Every row gives one point. The points of each table are mixes of a few directions, plus a little noise. Count the directions of each table, and those that both share. Where both have some left over, give the other angles between the two spaces (their principal angles), to ten degrees, smallest first.

First (4 x 2)
|  60 | -21 |
| -49 |  18 |
|  42 | -15 |
| -51 |  20 |
Second (6 x 2)
|  56 |  47 |
| -27 | -24 |
|  10 |   8 |
| -60 | -49 |
|  45 |  38 |
| -23 | -21 |
Directions: first 1, second 1, shared 0; angles 60

First (7 x 4)
|   5 | -10 | -20 |   5 |
| -46 |  18 |  46 |  47 |
| -10 |  -6 | -24 | -15 |
|  13 | -16 | -40 |  -2 |
| -35 |  21 |  49 |   2 |
|  41 |   7 |  25 | -25 |
|  33 | -16 | -36 | -12 |
Second (6 x 4)
| -18 | -12 |  13 | -29 |
| -20 | -16 | -12 |  31 |
|  -5 |  37 |  20 | -15 |
| -25 | -20 |  -5 |  16 |
|   8 |  57 |  20 |  -7 |
|  60 | -46 | -36 |   4 |
Directions: first 3, second 3, shared 2; angles 60

First (7 x 8)
|   7 |   0 |  14 |  12 |  10 |  -6 |  -6 | -35 |
| -10 |  12 | -13 | -12 |  -5 |  25 |  -3 |  41 |
|   0 |  -6 |  -1 | -13 |  -8 | -20 |  11 |   9 |
|   5 | -24 |  -9 |  31 |  -1 |   1 |   3 | -22 |
|  -5 |  -3 |  -8 | -34 | -17 | -25 |  18 |  40 |
|  -3 |  14 |   6 | -15 |   2 |   2 |  -3 |   9 |
|   5 |   6 |  11 |  30 |  19 |  23 | -19 | -42 |
Second (10 x 8)
|   1 |  12 |   0 |  13 |   6 | -19 |  15 | -15 |
| -19 |  16 |  10 |  10 |   4 |  22 |  -2 | -17 |
|   2 |  -7 | -13 | -16 | -11 | -12 |  10 |  32 |
|  -1 |  -9 |  -2 | -11 |  -6 |  14 | -10 |  16 |
| -23 |   4 |   9 |   0 |  -6 |   8 |   7 |  -9 |
|  -4 |  -4 |  -6 | -18 |  -7 |  35 | -20 |  36 |
|   5 |  28 |   3 |  28 |  19 | -12 |  12 | -29 |
|  60 | -19 |  -2 |  22 |  23 | -52 | -11 | -36 |
| -13 | -23 |   6 | -18 | -17 |   9 |  -5 |   6 |
|  -9 |   0 |  -4 |  -8 |  -6 |  10 |   0 |  15 |
Directions: first 3, second 4, shared 2; angles 80

First (9 x 11)
|   8 |   4 |  10 |   5 |  -7 |  12 |  -2 | -13 | -18 |  17 |  12 |
|   8 |   3 |   9 |   5 |  -7 |  11 |  -2 | -11 | -16 |  15 |  11 |
|   7 |   3 |   9 |   5 |  -7 |  11 |  -2 | -11 | -15 |  15 |  11 |
|  -7 |  -3 |  -8 |  -4 |   6 | -10 |   2 |  10 |  14 | -14 | -10 |
|   1 |   0 |   1 |   1 |  -1 |   1 |   0 |  -1 |  -2 |   2 |   1 |
|   7 |   3 |   8 |   4 |  -6 |  10 |  -2 | -10 | -14 |  14 |  10 |
|   6 |   3 |   7 |   4 |  -5 |   8 |  -1 |  -8 | -12 |  11 |   8 |
| -28 | -13 | -34 | -19 |  26 | -42 |   8 |  44 |  60 | -58 | -42 |
|  -1 |   0 |  -1 |  -1 |   1 |  -2 |   0 |   2 |   2 |  -2 |  -2 |
Second (11 x 11)
| -30 |  15 |   2 |  -3 |  10 | -11 |  11 | -14 |  -2 |  12 |  -6 |
|  14 |   8 |  -1 |   3 | -10 |   4 |   1 | -15 |  10 |   7 | -22 |
|  22 |   7 |  38 |  19 | -20 | -28 |  22 |   1 |  -3 |   5 |  -8 |
|  27 | -24 |  -1 |  -1 |  -7 | -43 | -10 |   2 | -13 | -17 |  12 |
|   2 | -10 | -21 | -10 |   6 |  21 | -10 |   8 |   2 |  -3 |   7 |
| -30 |   2 |  -8 | -11 |  18 | -12 |  15 |   5 | -11 |  12 |  15 |
| -37 |   8 |  -6 |  -3 |  17 |  23 | -12 |  -1 |   1 |  -6 |   6 |
|  31 | -12 |  11 |   9 | -14 |  15 |  -8 |  20 |   2 | -14 |   9 |
|  14 |  14 |   1 |   5 | -12 |  25 |   5 | -10 |  16 |  12 | -25 |
|  -2 |  10 | -11 |  -4 |   0 |   6 |  -1 | -19 |   9 |  10 | -20 |
| -11 | -17 |  -3 |  -4 |  12 |   1 | -12 |  23 | -12 | -18 |  32 |
Directions: first 1, second 5, shared 0; angles 70

First (10 x 14)
| -18 |  19 |  12 | -11 |   6 |   6 | -12 | -23 |   9 |  20 | -13 |  12 |  -3 |   1 |
|   4 |  17 |  11 | -23 |  13 |   0 | -14 | -15 |   4 |  12 |  -1 |  19 |  -2 | -11 |
|   2 |  17 | -12 | -15 |   2 |  -9 |   9 | -17 |  39 | -19 |   6 | -23 | -10 | -12 |
|   2 |  -9 |  11 |  39 |  -6 |  16 |  -6 | -31 | -37 |   4 |  16 |   9 | -19 |  28 |
|   6 |  13 |  19 | -32 |  14 |   5 | -14 |  -9 |   2 | -11 |  -1 |  15 |  10 |  -8 |
|  16 | -10 | -16 | -17 |   1 | -12 |  16 |  32 |  10 |  -9 |   3 |  -7 |  14 | -17 |
|  -1 |  12 |  -8 |   5 |   2 | -29 | -40 |  34 |  14 |  22 |  -7 |  -1 | -23 | -25 |
|  -4 | -31 | -15 |  46 | -21 |  15 |  39 |  -3 | -29 |  10 |   6 |  -9 |   2 |  30 |
|   2 | -15 | -12 |  21 | -10 |   5 |  25 |  -5 | -11 |   5 |   6 |  -6 |  -1 |  12 |
|  -9 | -12 |  10 | -15 |  -1 |   5 |  -2 |  38 |   0 | -33 | -14 |  -9 |  33 |   3 |
Second (11 x 14)
| -10 |   6 | -12 |  26 |  -7 | -23 | -31 |  25 |  12 |  19 |  -6 | -13 | -28 | -11 |
|  -3 | -19 |  10 |  16 |  -7 |  26 |  25 | -18 | -29 | -16 |   5 |   2 |  17 |  31 |
|   1 | -11 |   8 |   2 |  -2 |  19 |  19 | -14 | -17 | -13 |   4 |   4 |  15 |  18 |
|   5 |  36 | -20 | -28 |  13 | -50 | -47 |  34 |  55 |  32 | -10 |  -4 | -33 | -58 |
|  -2 | -11 |   6 |  10 |  -4 |  15 |  13 |  -9 | -17 |  -9 |   3 |   1 |   9 |  17 |
|   7 |   2 |   4 | -20 |   6 |   7 |  12 | -10 |   1 |  -7 |   2 |   7 |  12 |  -2 |
|  -7 | -12 |   3 |  23 |  -8 |  10 |   5 |  -3 | -17 |  -4 |   1 |  -4 |   1 |  19 |
|  -8 |  -6 |  -2 |  25 |  -8 |  -1 |  -7 |   7 |  -8 |   4 |  -1 |  -7 |  -9 |   9 |
|   4 |   8 |  -3 | -13 |   5 |  -8 |  -5 |   3 |  12 |   4 |  -1 |   2 |  -2 | -13 |
|  -5 | -13 |   5 |  19 |  -7 |  14 |  10 |  -7 | -19 |  -7 |   2 |  -2 |   5 |  20 |
|  19 |  21 |   1 | -60 |  20 |  -8 |   5 |  -8 |  28 |  -2 |   1 |  15 |  13 | -32 |
Directions: first 6, second 2, shared 2

First (10 x 24)
| -25 |   5 |  31 |  45 | -18 |  -8 |  15 |   7 |  -2 |  -2 | -34 |   2 |  -7 |  15 | -11 | -23 | -17 |  -8 | -13 |  -6 |   2 | -16 |  -9 |  10 |
|  15 |  -3 | -19 | -27 |  11 |   4 |  -9 |  -4 |   1 |   1 |  20 |  -1 |   5 |  -9 |   7 |  14 |  10 |   5 |   8 |   4 |  -1 |  10 |   5 |  -6 |
|  -6 |   2 |   8 |  12 |  -5 |  -2 |   4 |   2 |  -1 |  -1 |  -9 |   0 |  -2 |   4 |  -3 |  -6 |  -4 |  -2 |  -3 |  -2 |   0 |  -4 |  -2 |   3 |
|  32 |  -7 | -40 | -58 |  24 |  10 | -19 |  -9 |   2 |   2 |  43 |  -2 |  10 | -20 |  14 |  29 |  22 |  11 |  16 |   8 |  -2 |  21 |  12 | -13 |
|   6 |  -1 |  -8 | -11 |   4 |   2 |  -4 |  -2 |   0 |   0 |   8 |   0 |   2 |  -4 |   3 |   5 |   4 |   2 |   3 |   1 |   0 |   4 |   2 |  -2 |
|  -7 |   1 |   8 |  12 |  -5 |  -2 |   4 |   2 |   0 |   0 |  -8 |   0 |  -2 |   4 |  -3 |  -6 |  -4 |  -2 |  -3 |  -2 |   0 |  -4 |  -2 |   3 |
|  33 |  -7 | -42 | -60 |  25 |  10 | -20 |  -9 |   2 |   2 |  45 |  -2 |  10 | -21 |  14 |  30 |  23 |  11 |  17 |   8 |  -2 |  22 |  13 | -14 |
| -29 |   6 |  37 |  53 | -22 |  -9 |  17 |   8 |  -2 |  -2 | -40 |   2 |  -9 |  18 | -12 | -26 | -20 | -10 | -15 |  -7 |   2 | -19 | -11 |  12 |
|  -3 |   1 |   4 |   6 |  -2 |  -1 |   2 |   1 |   0 |   0 |  -4 |   0 |  -1 |   2 |  -1 |  -3 |  -2 |  -1 |  -1 |  -1 |   0 |  -2 |  -1 |   1 |
| -16 |   4 |  21 |  29 | -12 |  -5 |  10 |   5 |  -1 |  -1 | -22 |   1 |  -5 |  10 |  -7 | -15 | -11 |  -6 |  -8 |  -4 |   1 | -11 |  -6 |   7 |
Second (8 x 24)
|   5 | -23 |  -8 |   6 |   4 |  18 |  14 | -14 | -11 |   8 |   1 | -12 |  -6 |  17 |  -1 |   9 |   8 |   5 | -10 | -13 |  23 |   7 | -10 |  -2 |
|  -7 |   4 |   5 | -22 |  -3 | -13 |  -1 | -12 |   4 | -34 |  12 |  30 | -19 |   9 |  20 |  -2 | -20 | -35 |  -7 |  -4 | -16 |  -1 |   5 |   7 |
| -11 |  -9 |   4 |   1 |  17 | -35 |  -1 |  33 |  16 | -20 |   2 |  14 |  14 | -12 |   3 |   1 |  19 |  -9 |  16 |   9 |   5 |  27 |  18 |   7 |
| -26 |  27 |   8 |   7 |   7 |  -6 |   0 |  22 | -29 |  44 |  21 | -13 |   9 | -30 |  22 |   6 | -30 |  11 |  16 |  -7 |   4 | -22 |  -6 |  -2 |
|  27 |  30 |   9 |   2 |   1 |  -8 | -15 |   2 |  17 |   4 | -16 |   1 |  19 | -12 | -39 | -12 |  -1 |  15 |  24 |  13 | -22 | -22 |   6 |   6 |
|  16 | -14 |  -1 |  -2 |   9 |   8 |  12 | -20 |  -2 |  -6 |  -1 |   2 |  -5 |  19 | -13 |   5 |   2 |  -5 |   1 | -12 |  14 |   0 |  -5 |   7 |
|  12 |  -7 |  -1 |  -1 | -12 |  21 |   0 | -22 |  10 |   3 | -20 |  -5 | -11 |   7 |   7 | -14 |   8 |   9 |  -8 |  17 | -13 | -17 |  -9 | -11 |
| -15 |  -7 | -16 |  10 | -22 |  14 |  -9 |  12 |  -4 |   1 |   2 | -18 |   0 |   1 |   1 |   8 |  14 |   8 | -30 |  -3 |   4 |  27 |   1 | -12 |
Directions: first 1, second 6, shared 0; angles 80

First (9 x 32)
| -28 | -18 |   8 |  -6 |  10 |  14 |  -4 |  -5 |  -4 |   3 |  -5 |  11 |  -9 |  10 |  -4 |   3 | -15 | -10 |   5 |   9 |   0 |  14 |   6 | -24 |  16 | -12 | -25 |  -1 |  -7 |  -4 | -13 |   5 |
|  21 |  25 | -19 |  -6 |  -6 |   0 |   1 |  24 |   6 |  -9 |   6 | -10 |   9 | -22 |  -1 |   3 |   1 |   8 |  10 | -27 |  11 | -16 | -12 |  28 | -23 |  -2 |  15 |  -1 |   5 |   6 |  -1 |   9 |
|  -1 | -16 |  -4 |  27 |  22 |  -1 |  -6 | -29 | -12 |   4 | -34 |  25 | -27 |   7 |  13 |  29 |  11 | -24 |  -6 |  25 |   6 |   9 |  26 |  -8 |  17 |  11 |  -8 |   2 |   1 |  -2 |  -6 |   4 |
|  40 |  10 |  -1 | -10 | -26 | -31 |  11 |   1 |  10 |   0 |  16 | -21 |  18 | -15 |  -4 | -34 |  17 |  19 | -32 |  -4 | -12 | -12 |  -9 |  34 | -14 |   5 |  30 |   5 |  18 |  -4 |  23 | -14 |
|  -3 | -12 |  -6 |  -2 |   8 |   2 |  -3 |  -6 |  -4 |  -2 | -15 |  10 | -12 |  -4 |   1 |   4 |  -3 | -12 |  -8 |   7 |   5 |   6 |  10 |   0 |   8 |  -8 | -12 |   3 |   3 |  -4 |  -9 |   7 |
| -14 |  14 |  -4 |  17 |  16 |  19 |  -6 |   9 |  -4 |  -2 |  -7 |   9 |  -7 |   5 |   6 |  34 |  -3 |  -7 |  35 | -10 |  13 |  -4 |   1 | -13 |  -5 |   9 |  -4 |  -7 | -14 |  10 | -10 |   9 |
| -13 | -23 | -35 | -25 |  26 |  22 | -13 |  10 |  -7 | -14 | -37 |  26 | -32 | -30 |  -3 |  15 | -26 | -34 |  -6 |  -5 |  28 |  15 |  18 |  10 |  13 | -39 | -43 |   8 |   6 | -10 | -39 |  38 |
| -18 |  -3 |  38 |  19 | -10 |  -6 |   5 | -21 |   0 |  16 |  20 |  -8 |  14 |  39 |   1 |  -8 |   9 |  14 |   6 |  20 | -25 |   5 |  -5 | -35 |  10 |  22 |  10 |  -7 | -12 |   4 |  22 | -28 |
|  17 |  26 |  25 | -12 | -41 | -21 |  15 |  16 |  17 |   6 |  55 | -41 |  46 |   9 | -11 | -46 |   8 |  44 |  -5 | -16 | -28 | -16 | -34 |   8 | -23 |  13 |  38 |  -3 |   1 |   3 |  35 | -30 |
Second (9 x 32)
|  24 |  -1 | -28 | -11 |   7 |  -5 |  -5 |   3 |   0 |  -9 | -19 |   6 | -14 | -30 |   3 |   7 |   2 | -15 | -14 |  -8 |  18 |  -6 |   7 |  32 |  -3 | -11 |  -3 |   9 |  14 |  -8 | -12 |  19 |
| -21 |  13 |  -9 |  18 |  15 |  23 |  -1 |  19 |  -5 |  -7 | -14 |  15 |  -6 |   5 |   0 |  23 | -10 |   2 |  28 |  -8 |   7 |   6 |   8 | -15 |  -9 |  -2 |  -8 | -13 | -11 |  19 | -11 |   7 |
|  50 |  11 |  -4 |  16 | -18 | -38 |  13 | -16 |   4 |   2 |  -2 | -10 |   7 | -10 |   6 | -18 |  33 |  14 | -39 |  11 | -13 | -12 |   6 |  37 | -12 |  21 |  39 |   4 |  22 |   1 |  28 | -19 |
| -31 | -15 |  14 | -43 | -22 |  10 |  11 |  27 |   8 |  -3 |  28 | -12 |  21 |   5 | -27 | -59 | -33 |  25 | -17 |  -5 | -23 |  21 | -12 | -15 |   1 | -38 | -23 |  -4 |   1 |  -2 |  -1 |  -8 |
| -13 | -21 |   4 | -23 | -19 |  -5 |  18 |  12 |   4 |  -4 |   2 |   3 |   8 |   1 | -22 | -60 | -19 |  22 | -46 |  14 | -28 |  28 |  11 |  -3 |   3 | -34 | -15 |  -4 |  15 |   2 |   6 | -14 |
|  -1 | -10 |   4 |  -4 |  14 |   2 | -16 | -21 |  -3 |   7 |  -1 |  -1 | -11 |   1 |  11 |  28 |   4 | -26 |  16 |   2 |  17 | -10 |  -5 |  -6 |  16 |  10 |  -8 |  10 |  -7 | -17 | -12 |  13 |
| -28 |  -2 |  44 |  -7 |  -3 |   9 | -15 | -16 |   3 |  20 |  45 | -24 |  18 |  34 |   6 |  16 |  -1 |  -3 |  44 |  -3 |  -2 | -15 | -33 | -41 |  15 |  22 |  -2 |   4 | -28 | -15 |   4 |  -8 |
|   8 |  -3 |   3 |  19 |  17 |  -4 | -13 | -28 |  -7 |   8 | -11 |   6 | -14 |   6 |  17 |  38 |  17 | -23 |  15 |   9 |  13 | -12 |   4 |  -4 |  12 |  23 |   4 |   6 |  -7 |  -8 |  -3 |   6 |
|  12 |  29 | -27 |  33 |  11 |   8 |   6 |  20 |  -4 | -13 | -28 |  17 |  -8 | -11 |   5 |  26 |   7 |   7 |  15 | -11 |  10 |  -2 |  15 |  15 | -25 |   9 |  15 | -14 |   1 |  27 |  -1 |   5 |
Directions: first 4, second 5, shared 4

First (9 x 32)
|   1 |   4 |   1 |  18 |   1 |   0 |   4 | -10 | -10 |  -1 |   5 |   3 |   9 |  -9 |  -5 |  -9 | -20 | -12 |  -1 |   1 |   2 |  -4 |   9 |   4 |  -7 |   7 | -11 |  -1 |  -4 |   1 |  -7 |  11 |
|  -1 |  -6 |  -3 | -32 |  -3 |  -2 |  -7 |  19 |  20 |   2 | -10 |  -5 | -19 |  17 |  10 |  17 |  37 |  23 |   1 |  -2 |  -3 |   7 | -15 |  -7 |  13 | -13 |  21 |   2 |   6 |  -3 |  11 | -20 |
|   1 |  -1 |   0 |  -2 |   0 |  -1 |  -1 |   0 |   0 |  -1 |   1 |   0 |  -1 |   1 |   0 |   0 |   2 |   1 |   0 |   0 |   0 |   1 |  -1 |   0 |   0 |  -1 |   1 |   0 |   0 |  -1 |   1 |   0 |
|  -2 |  -6 |  -2 | -39 |  -2 |  -2 |  -6 |  21 |  25 |   2 | -10 |  -7 | -22 |  20 |  13 |  20 |  46 |  28 |   1 |  -2 |  -4 |  10 | -18 |  -9 |  15 | -15 |  28 |   2 |   9 |  -3 |  14 | -24 |
|   1 |   6 |   2 |  40 |   1 |   2 |   7 | -21 | -25 |  -3 |  11 |   6 |  22 | -20 | -13 | -20 | -45 | -27 |  -1 |   3 |   4 | -10 |  17 |  10 | -16 |  14 | -26 |  -1 |  -8 |   4 | -16 |  24 |
|   3 |   7 |   4 |  53 |   3 |   3 |   8 | -30 | -33 |  -3 |  16 |   7 |  29 | -27 | -18 | -26 | -60 | -37 |   0 |   5 |   7 | -13 |  24 |  12 | -20 |  19 | -35 |  -3 | -11 |   4 | -19 |  33 |
|  -1 |   1 |   1 |   3 |   0 |   0 |   0 |  -2 |  -1 |   0 |   2 |   1 |   1 |  -2 |  -2 |  -2 |  -4 |  -2 |   1 |   1 |   0 |  -1 |   1 |   1 |   0 |   2 |  -2 |   0 |  -1 |   1 |  -2 |   2 |
|   0 |   1 |   0 |   4 |   0 |   1 |   0 |  -2 |  -3 |  -1 |   1 |   1 |   2 |  -3 |  -1 |  -3 |  -6 |  -3 |   1 |   1 |   1 |  -1 |   3 |   1 |  -2 |   2 |  -3 |  -1 |  -2 |   0 |  -1 |   4 |
|  -3 |  -7 |  -4 | -44 |  -3 |  -2 |  -8 |  25 |  28 |   3 | -13 |  -6 | -24 |  23 |  15 |  21 |  50 |  31 |   0 |  -4 |  -5 |  10 | -20 | -11 |  17 | -16 |  29 |   2 |   8 |  -4 |  16 | -26 |
Second (8 x 32)
|  11 |   0 |  -1 |  20 |   1 | -16 |  -2 | -17 | -14 |  -6 |   2 |  -4 |  14 | -16 |   0 | -14 | -24 | -17 |   6 |  10 |   7 |  -7 |   5 |  -4 |  -2 |   0 |  -9 |   1 |   2 |  10 |   2 |   7 |
|   5 |   2 |  -3 |   9 |  -2 |  -9 |   1 |  -8 | -10 |  -9 |   2 |  -2 |   1 |  -1 |   3 |  -5 |  -6 |  -9 |   6 |   4 |  -1 |  -4 |   7 |  -3 |  -2 |  -1 |  -6 |   0 |  -2 |   4 |   3 |   3 |
|   4 | -10 |   9 | -49 |  25 |  12 |  -4 |  16 |  30 |  39 |   0 |   7 |  29 | -17 |  -9 |   0 | -12 |  31 | -31 |   7 |   4 |  21 | -47 |  25 |   6 |  15 |  23 |  26 |   4 |   3 |  -4 |  -2 |
|   4 |   3 |  -7 |  10 |  -2 | -14 |   7 | -13 | -13 | -20 |   4 |   1 |  -3 |   1 |   3 |  -5 |  -7 | -12 |  19 |   4 |  -7 |  -4 |  15 |  -3 | -10 |   3 | -16 |  -4 |  -9 |   2 |   9 |   7 |
|  -9 |  14 |  13 |   7 | -19 |  17 |   8 |  16 |  20 |  12 |   2 | -12 | -25 |   6 |   3 |  19 |  38 |  -1 |   4 | -13 |  13 |   8 |   7 |  -9 |  -6 |   2 |  -2 | -20 |   8 | -26 |   0 | -16 |
|  -9 | -14 |  -3 |   4 |  15 |   6 |  -5 | -13 |   7 |   8 |  -9 |  13 |  23 | -22 | -26 |  -9 | -35 |   7 |   7 |  -2 |   6 |   4 |  -7 |   4 |  -1 |   3 |  -6 |  -5 |  -6 |   7 | -11 |  18 |
|  -3 |   3 |   1 | -15 | -15 |  12 | -13 |  33 |  -8 |  -1 |  -3 |  -7 | -29 |  46 |  30 |  18 |  49 |  10 | -39 |  -8 | -14 | -15 |  -1 |  -5 |  27 | -25 |  37 |  13 |  16 |   3 |  -7 | -27 |
|  -4 |   3 |  -9 |  15 |  -3 |  -8 |   9 | -15 | -11 | -24 |   2 |   4 |  -8 |   3 |  -3 |  -3 |  -5 |  -9 |  28 |  -2 |  -8 |  -3 |  21 |  -5 | -13 |   3 | -21 | -12 | -14 |  -2 |   7 |   9 |
Directions: first 1, second 5, shared 0; angles 30

First (8 x 32)
|  16 |   5 |  19 |  12 |  25 |  12 |  -5 |   3 |   7 | -16 |  22 | -15 |  18 |  -6 | -20 |  16 |  11 |   1 |  -1 |  -3 |  21 |   1 |  13 |   3 |   0 |   9 |   7 |   9 | -23 |  19 |  20 |   3 |
|  -6 | -14 | -30 | -20 | -48 |  -2 |  21 |  -6 |  19 |  30 | -51 |  32 |  15 |  18 |  15 |  -5 | -58 | -38 | -27 |   6 | -56 |  23 | -25 |  39 | -25 | -55 |  -5 |  -4 |   3 | -19 |  -8 | -39 |
|   8 |   5 |  13 |   9 |  22 |   3 | -10 |   1 |  -3 | -13 |  21 | -13 |   0 |  -9 | -10 |   6 |  22 |  11 |   8 |  -4 |  23 |  -6 |  12 | -11 |   6 |  17 |   4 |   4 |  -9 |   8 |  10 |  14 |
|   7 |   1 |  19 |  -3 |  14 |  13 |  13 |   7 |   4 |  -9 |   5 | -16 |  19 |   1 | -12 |   9 | -15 |   2 |  -7 |   3 |  14 |  -1 |   7 |   8 |   4 |   7 |  -7 |   1 |  -9 |  20 |   0 | -13 |
| -14 |  -1 | -16 |   3 | -12 | -10 | -20 |  -8 |  -5 |   3 |  -2 |  16 | -13 |  14 |  13 |  -3 |  35 |   7 |   8 |   7 | -16 |  -5 | -11 |  -8 | -12 |   9 |  10 |   3 |   0 | -24 |   0 |  14 |
| -19 |   4 |  -9 |  -2 | -15 |  -6 |   6 |   3 | -10 |   5 |  -5 |   5 | -14 |  20 |  12 |  -6 |   3 |   7 |   4 |  10 | -16 | -10 | -13 |  -7 |   6 |  14 |  -2 |  -2 |  18 |  -5 | -22 |  -2 |
| -16 | -18 |  -8 | -27 | -11 | -16 | -13 | -12 | -14 |  14 | -23 |  11 | -21 | -17 |  29 | -25 |  11 |  20 |  10 |   1 |   8 |  -8 |  -2 | -16 |  -3 |   3 | -18 | -19 |  22 | -35 | -17 |  15 |
|  25 |  19 |  12 |  27 |  26 |   7 |   7 |  12 |   3 | -13 |  33 | -21 |  -4 | -22 | -27 |   8 | -10 | -10 |   5 | -20 |  22 |   5 |  19 |  -8 |  24 |  -4 |  10 |   8 |  -3 |  35 |  17 |   8 |
Second (10 x 32)
|   6 |  15 |  17 |  -5 |   1 |  26 |   6 |  -6 |  -2 |  -7 |  31 |   4 |  19 |  26 | -16 |  22 |   1 | -14 |  -4 |   4 | -18 |  -1 |  -6 |  11 |   7 | -12 |   6 |   2 | -26 |   6 |  21 |  -9 |
|   5 |  -6 |   1 |  -1 |   4 |   4 |   2 |  -5 |  -5 |   2 |   2 |   0 |   0 |   7 |   6 |  -2 |   7 |   3 |  -1 |   6 |  -2 |   4 |  -2 |   4 |   5 |   0 |   7 |  -4 |   0 |   1 |   4 |   3 |
|  -3 |  33 |  12 | -24 | -12 |  16 |   4 | -11 | -26 |   6 |  46 | -10 |  35 |  35 | -15 |  26 |  15 | -29 |   3 | -29 |   2 | -12 | -21 |  -3 |   8 | -37 | -28 |  -5 | -20 | -16 |   4 |   0 |
|  12 | -18 |   8 |  12 |  17 |  16 |   6 |  -1 |  14 | -11 |  -7 |  15 | -10 |   5 |   1 |  -2 |  -4 |  12 |  -6 |  33 | -20 |  13 |  10 |  16 |   5 |  21 |  34 |   1 |  -8 |  18 |  20 |  -7 |
|   3 |  12 |  19 |  11 |   2 |  25 |   5 |   6 |  22 | -21 |  17 |  15 |   8 |   7 | -29 |  20 | -22 |  -8 |  -5 |  19 | -29 |   1 |  10 |  16 |  -2 |   5 |  18 |  16 | -30 |  18 |  29 | -23 |
| -15 | -21 | -38 |  -7 |  -9 | -58 | -14 |   2 | -20 |  31 | -50 | -21 | -28 | -39 |  46 | -43 |  20 |  18 |  11 | -30 |  53 |  -5 |  -6 | -32 |  -7 |   3 | -35 | -18 |  60 | -28 | -56 |  33 |
|  -1 |  -9 |   0 |  18 |   5 |  -2 |  -2 |  13 |  27 | -13 | -18 |  12 | -15 | -20 |  -9 |  -5 | -22 |  10 |  -3 |  19 | -13 |   5 |  17 |   7 |  -8 |  22 |  18 |  12 |  -3 |  15 |   9 | -12 |
|  10 | -14 |  -4 | -11 |   8 |   0 |   5 | -16 | -25 |  15 |  -1 |  -6 |  -2 |  20 |  28 | -11 |  30 |   6 |   1 |   0 |  10 |   5 | -13 |  -2 |  12 |  -6 |   3 | -20 |  14 |  -7 |  -9 |  19 |
| -15 |   9 |  -8 |   6 | -11 | -18 |  -8 |  14 |  15 |  -4 | -11 |  -1 |  -6 | -26 | -11 |  -2 | -18 |  -2 |   2 | -13 |   6 |  -9 |   7 |  -9 | -12 |   1 | -16 |  11 |   3 |  -2 |  -9 |  -7 |
|  -7 |   2 |  -8 |   2 |  -5 | -14 |  -4 |   4 |   3 |   4 | -10 |  -4 |  -5 | -15 |   1 |  -5 |  -5 |   1 |   3 |  -9 |   8 |  -4 |   2 |  -8 |  -6 |   1 | -10 |   2 |   8 |  -4 | -10 |   2 |
Directions: first 5, second 3, shared 0; angles 30, 70, 90
